Rows are points. Any point is a mix of the corners, with weights that add up to 1. It lies inside the corners' shape when no weight is negative. Is each point inside? If not, which corners have a negative weight?

Corners:
(1): [ 59 -12]
(2): [81 57]
(3): [-43 -34]
Points:
[-34 -30] => inside
[91 30] => outside (3)
[-10  -3] => outside (1)
[ 28 -15] => inside
[ 44 -13] => inside

Corners:
(1): [-20  18 -26 -42]
(2): [ 55  95 -12  19]
(3): [-43 -82 -10   3]
(4): [ 22  -1  12 -46]
(5): [-51  -5   4 -19]
Points:
[ -2  30 -17   0] => outside (4)
[  3 -12  -9 -29] => outside (5)
[ 12  50  -6 -17] => outside (3)
[30 56 -9  4] => inside

Corners:
(1): [ 29   0 -36   6   5 -10 -13  27]
(2): [ 23  95 -22  46 -33  23  70 -25]
(3): [ 26  38   1 -54 -11 -46 -34  20]
(4): [-18 -17 -32  40  10  -6 -20 -39]
(5): [  2  45 -27 -21   4 -44 -22  40]
(6): [-11 -15 -24 -28  -2  -6  51   0]
(7): [-12  -5 -32  56 -24  50  -5 -32]
(8): [-22 -21  71 -61  20   3 -35  17]
(9): [-40   9  25  11  15  65 -25 -42]
Points:
[ 10  22  -7 -17   1 -25  -1  13] => outside (7, 9)
[ -6  -2   2 -26   6 -12 -20   8] => outside (2)
[ 0 29 13 -5 -5  9 10 -4] => inside
[ 21  57 -34  21 -14  -4  32  -2] => outside (7, 8)
[-4 40 -8 14  5 -7 -6 -1] => outside (3, 6, 7)
[-10  20   0  -6  -3   7  -4  -6] => outside (1)

Corners:
(1): [  7  47   9 -18 -10   0 -32   2   9 -61 -12]
(2): [ 37  26 -83  20 -12  19  45 -95  55  -1 -20]
(3): [ 31   4 -33  13 -15  42  43  -5 -10  63   3]
(4): [-36 -38  21  73  36   9 -69  19 -65  -1  49]
(5): [ 79 -47 -41   2 -36 -10  60  26  52 -89 -22]
(6): [  1 -36  80  54  65  -3 -19  29   2  30 -20]
(7): [-78 -27  48  41  57  11 -55  29   1   7  69]
(8): [-10  79  51  58  33  32  -8 -14   3 -38 -15]
(9): [-35   1  19  46  65 -36 -14  15 -32  29  53]
(10): [ 19 -43 -53 -34 -68  -1  52  51  48 -77 -83]
(11): [ 15   3 -16 -54   7  24  42  45 -26 -51 -55]
(12): [ 16 -33   5  11 -41  13  28 -60 -21  -2 -11]
Points:
[ 14   2  -5  12  -5  14  11  -2  13 -28 -18] => outside (9)
[ 17  12 -15  11  -5  20  15  -8   4   3  -5] => inside
[ -6  15  17  34  29  11  -5  -6 -13  -4  10] => outside (10)
[ -6 -29 -10   8  23  -3  23  15   4   7   6] => outside (1, 4, 8)
[  0   1   0   5  17   3   9  17 -11 -21  -7] => inside
